Each row is a point. Two turns around zero, p and q, are shown by what they do to some points. Where does a point land after both, in the order given? Backwards means that the second turn is done in reverse. Each puzzle has new turns, and all numbers are rounded.
In the rows, zero is written as 128.

Turn p:
[107 106 111] => [134  98 112]
[112 136 143] => [107 122 137]
[146 130 151] => [132 142 153]
[183 133 143] => [157 171 153]
[105 129  64] => [131 112  62]
[114 133 156] => [107 121 151]
Turn q:
[148 137 122] => [147 140 126]
[ 99 188 139] => [ 89 183 129]
[139 137 154] => [132 139 155]
[123  93 116] => [131  92 117]
[130  85 109] => [140  85 112]
Where do these land?
q, then p: [120  65 140] => [166  83 154]
q, then p: [127 122 147] => [123 121 146]
p, then q: [123 192 118] => [ 85 161  93]
p, then q backwards: [149 131 123] => [143 143 125]
p, then q backwards: [121 130 112] => [123 126 111]

Turn p:
[145 135 110 140] => [145 136 115 145]
[163 126 171 155] => [134 100 163 170]
[161 138 150 127] => [151 120 157 144]
[ 84  91 112 108] => [ 98 113  96  85]
[102 148 100 168] => [103 163  98 155]
[111  98 127 112] => [116 107 116 102]
[131 160 128  87] => [148 156 152  98]
Turn q:
[163 121 160  99] => [145 132 123  75]
[125 141 114 125] => [120 135 115 138]
[156 141  98 184] => [160  94  96 170]
[ 89 124 129  90] => [ 87 155 149 119]
[141 146 145 152] => [163 133 124 137]
[ 93  95 121 118] => [ 93 119 162 130]
Where do these land?
q, then p: [136 110 118 186] => [132  79 113 163]
q, then p: [127 106 148  92] => [124 131 153  89]
p, then q backwards: [110 161  93 106] => [133 165 154  95]
q, then p backwards: [118 123 168 105] => [119 156 137  92]
p, then q: [149 141 113 151] => [150 115 111 148]

Turn p:
[139 111 117 117 114 166 109 181] => [151 149  99 161 125 145 110 172]
[158 126 134 143 119 169 159 146] => [166 134 141 173 121 148 124 120]
[147 105 130 127  85  98 120 100] => [122 124 137 129 100  69 119 126]
[115 101 147 146 107 122 145 113] => [110 110 124 155 110 108 137 108]
[155  86 118 146 108  86 142 131] => [145  94 127 147 133  70 126 132]
[ 64 175  92 116 175 114 118  79] => [ 90 137 108  46 156 157 129  79]
[116 172 125  97 142 130 129 141] => [138 150 127  92 131 158 152 137]
[129 140 101 122 151 121  75 103] => [106 143 132  84 148 125  86 138]
[115 169 148 142 147 148 125 161] => [122 154 138 139 155 171 155 138]
[142  96 168 123 133 125 160 127] => [132  84 146 153 102 131 143 131]
Turn q:
[168 138 126 145 161 129 146 126] => [157 147 108 138 156 106 145 116]
[165 134 142 156 123 139 116 156] => [158 155 107 162 123 143 125 130]
[135 143 127 130  97 118 148 119] => [130 145 137 120  99 110 140 136]
[115 116  76 135 135 103 105 110] => [ 81 119  97 119 131 104 106 115]
[119 113 147 124 110 149 141 146] => [134 115 146 146 114 149 145 142]
[130 163 134 140 156 120 153 167] => [141 162 118 122 163 137 150 162]
[144 114 131 121 137 101 137 154] => [145 118 112 135 137 114 121 161]
[ 98 106 115  77 111 163 150 117] => [112  73 147 104 106 143 164 122]
[ 87 120 160  65  87 138  44  49] => [116  82 183  74  76 159  51  66]
[133 152 101 169 158 121 115 140] => [110 168  94 137 160 127 124 121]
[114 110 149 147 134 128 154 124] => [125 125 159 152 143 117 139 136]
Where do these land?
p, then q: [167 110 186  83 141 139 139 134] => [156 116 145 181  85 158 138 157]
p, then q: [140 139 103  93  93 154 133 113] => [145 151 110 103  80 126 121 117]
q, then p backwards: [ 73 118 106 147 100  84  99  70] => [123 109 147 147 117 120  69  49]
p, then q: [135 138 119 137 150 177 107 156] => [134 151 105 138 145 174 137 101]
q, then p backwards: [155 177 117 122 131 115 105 132] => [116 150  81 102 115 142 116 126]
q, then p: [128 147 119 143 113 135 142 168] => [157 153 115 142 142 144 147 118]
q, then p: [ 99  98 118 118 142 124 148 143] => [121  93 100 147 138 140 137 135]
p, then q: [119 147 158 139 163 138 122  84] => [125 107 182 122 132 156 124 107]
p, then q: [140 116 139 132  84  84 136 141] => [127 142 129 135 127  84 121 176]
p, then q: [123  89 114 166 164 129 148 138] => [111 104 114 167 162 114 116  97]

Turn p:
[132 140 114 110 141 152 150 112 111] => [108 151 132 102 110 137 137 143 116]
[142 120 141 118 110 173 117 165 123] => [137 100 161 120 123 138 147 161 156]
[108 163 114  91  99 141 103 139 112] => [132 164 147 143  97 131 139 137 174]
[ 95 118 162 139 156 177 105 152 102] => [134 128 157 116 170 187 126 152 151]
[110 131 101  88 156 155 113 158 153] => [ 79 125 114 134 125 148 150 146 174]
[126 107 154  98 128 115 126 131 125] => [117 120 145 113 138 114 105 114 149]
[134 159 100 116 148 107 153 169 112] => [ 93 151 126 157 130 101 127 172 120]
[130 122 143 168 114 105 166  75 149] => [147 126 121 118 133 114 136  76  67]
[128 107  98 122 128 133 115 133 104] => [122 122 124 134 102 148 102 145 133]
[178 127 148 172 129  70 108  83 161] => [181 110  67 119 148  81 115  92 100]
[125 113 134 185  99  81 151  91 156] => [159 111 114 152 133 109 124  69  70]
Turn q:
[113 132 162 113 117 110  74 139 108] => [124 162 151 133 118  95 113  97 166]
[135 109 167 122 128 131  91  92 110] => [100 168 155 144 157 117 125 103 131]
[ 73 111 101 138 152 136 150 105 153] => [ 78  95  98 135 124 153 148 152 146]
[183 132 113 176 117  90 131 165  95] => [193 113 103 122 161  89  89 121 109]
[165 155 150 158 136 100 110 150 132] => [184 142 126 123 157 127 111 114 150]
[107 125 110 100 144 135 166 120 111] => [100 121 126 107 113 122 140 170 113]
[100 147  82 104 112 136 153  78 128] => [101 124 105 141 105 120 191 154 105]
[ 94 126 138 138 114 159 168 129 150] => [112 118 122 156 100 168 119 159 123]
[203 152 140 139 150 129 132 185 135] => [204 131 140  80 145 149  96 116 114]
[111  96 138 100 111 116 116 112 153] => [101 109 166 149 123 124 145 116 142]
[123 123 106 121 127 165 118 134 133] => [111 124 116 116 105 144 130 107 110]
Where do these land?
q, then p: [135 130 145 137 165 128 154 142 127] => [113 119 124 122 136 134 137 154 166]
p, then q backwards: [102 141  96 167  92  80 146 144 106] => [135 122 154 148  50 145 137 115 112]
q, then p backwards: [146 136 149  68 116 179  95 157 113] => [107 129 129  97  89 139 167  70  90]
p, then q: [ 86 134 138 139 136 109 130 114 136] => [116 156  99 127 148 142 146 134 130]
p, then q: [108  82 117 163 120 100 140 123 125] => [ 92 149 107 142 155 110 110  97 114]
p, then q: [166 145 134  36 109 147 133 104 104] => [160 122 193 153  75 113 170 136 164]
q, then p backwards: [135 137 159 172 122 116 141 101 119] => [110 154 132 156 150 103 108 154 115]
q, then p: [157 129 139  94 133 162 107 152 184] => [145 125 163  59 115 134 152 111 135]
q, then p backwards: [134 124 113 153 154 102 101 124 127] => [133 127 156 122 149 113 106 123 159]
q, then p: [112 121  89 150 132 156 132 119 140] => [111 126 132 137  92 166 122 128 113]

Turn p:
[124 119 135  88 149 114 101 149 123 175 147] => [100 152 133 160 117 122 139 154  85 150 105]
[111 141 138 116 116 124 135 143 104 127 159] => [106 121 155 148 130 143 142 138 143 142 131]
[116 121 133 160 121 127 113  78 142 131 105] => [140 131 117  72 127 120 115 145 138 107 111]
[127 106  91 167 113 123 129 117 120 133 109] => [172 121 117 122 134 123 136 135 144  96 103]
[148 151 110 103 130 156 138 139 107  98 118] => [139 137 139 153 144 157 103 102 128 124 158]
[157 115 145 125 124 128 133 146 114 108 125] => [127 140 139 143 132 110 126  93 141 133 132]
[ 99 114 117 152 122 104 112 117 142 111  93] => [136 112 109 115 113 104 107 149 147  91 119]
[125 132 123 156  89 126 104 107 156 129 122] => [145 129  98  99 125 127 116 149 162 139 111]
[148 150 149 105 153 128 151 127 105 127 142] => [112 142 160 132 142 131 140 114 108 139 161]
[115 131 156 113 137 154 141 151 127 151 133] => [ 92 114 129 136 148 138 134 115 105 144 117]
[117 132 115 164 101  98 136 109 167 141  98] => [159 100  94  97 135  97 126 162 144 125 126]
[136 109 124  87 144 144 145 131 132 116 160] => [128 122 153 143  98 147 127 101 101 151 134]
[140 142 130 129 164 140 128 151 126 116 153] => [109 141 121 143 118 146 152 105 118 125 153]
Turn q:
[146 148 135 149 197 119 114 118 156 137 120] => [118  97 122 137 142  97 139  93  73 148 114]
[117 126 130 119 113 121 121 146 116 128 111] => [141 120 110 127 130 143 126 135 148 130 135]
[139 137 119 156 106 123 117  95 121 125 113] => [153 146 131  93 114 137 137 127 106 130 124]
[147 148 123 116 130 119 125 147 117 102 121] => [111 108 120 121 111 153 131 110 134 134 139]
[148  31 122 120 125 110 133 114 112 120 156] => [148 131 184 168  87 115 150 171 158 152 100]
[139 150 134 116 118 156 132 108 177 117 119] => [114 138 136 117 150 129 160 105 114  83 130]
[103 148 118 117 125 148 131  96 110 132 179] => [100 192 133 135 132 127 103 123 126 135 125]
[111 143 121 137 125 146 132 133 128 128 197] => [ 73 164 129 125 129 113 101 146 129 128 114]
[126 126 135 126 126 135 129 145 112 125 107] => [142 111 119 130 126 141 115 124 140 121 128]
[138 121 113 123 117 140 121 137 122 144 115] => [142 127 113 138 111 132 129 139 126 111 135]
[ 84 126 117 139 147 132 130 144 140 133 108] => [135 113 113 141 170 139 114 147 113 131 123]
[110 144 113 119 111 115 123 130 147 142 115] => [131 136 107 121 149 133 143 141 124 125 153]
[141 145 120 138 137 115 153 132 117 134 111] => [135 109 135 119 122 130 112 120 111 133 155]
[142  98 193 117 116 113 131 146 116 126 119] => [151  99 139 121 122 103 131 112 189 130 115]
Where do these land?
p, then q backwards: [102 113 144 135 165 130 157 107 148 117  93] => [162 163 137 165 132 143 149 147 150 136 114]
p, then q: [126 113  99 148 130 102 108 108 115 103 148] => [106 116 139  91 123 138 150 125 147  97 139]
p, then q: [125  92 124 132 126 101 142 140 158 148 131] => [160 112 143 122 108 129 133 155 138 142 156]
q, then p: [166 141 107 123 117 155 149 133 105 138 118] => [131 140 143 126 114 148 115 121 179 143 120]
q, then p backwards: [152 131 129 150  98 152 129  99 122  92 132] => [121 101 130 137 147 147 113  82 109 122 148]
q, then p: [ 99 150  97 113 129 114 129 153 149 123 105] => [127 119 129 144 112 167 158 108 107 109 119]
q, then p: [103 111 136 148 111 134 122 151 151 151 132] => [128 124 109 167 112 107 128 122 119 112 147]
q, then p backwards: [132 135 132 108 115 109 115 155 106 138 114] => [130 145 116 143 114 126 126 140 160 103 136]
q, then p backwards: [122 154 117 157 102 121  92 116 115 144 158] => [145 132 145 133 139 124  82 101 163 149 128]
q, then p: [117  99 150 108 147 147 128 113 123 138 137] => [130 137 103  99 137 101 136 132 138 113 144]
q, then p: [161 144 129 107 153 133 109 162 111 107 105] => [167 112 135 102 115 146 117 122 138 120  85]
q, then p: [119 137 149 113 122 118 130 118 162 156 137] => [128 119 138 127 108 115 151 144 115 123 165]
q, then p backwards: [137 143 150 121 148 148 153 109  98 110 153] => [139 104 156  99 125 150 119 125 108  94 124]
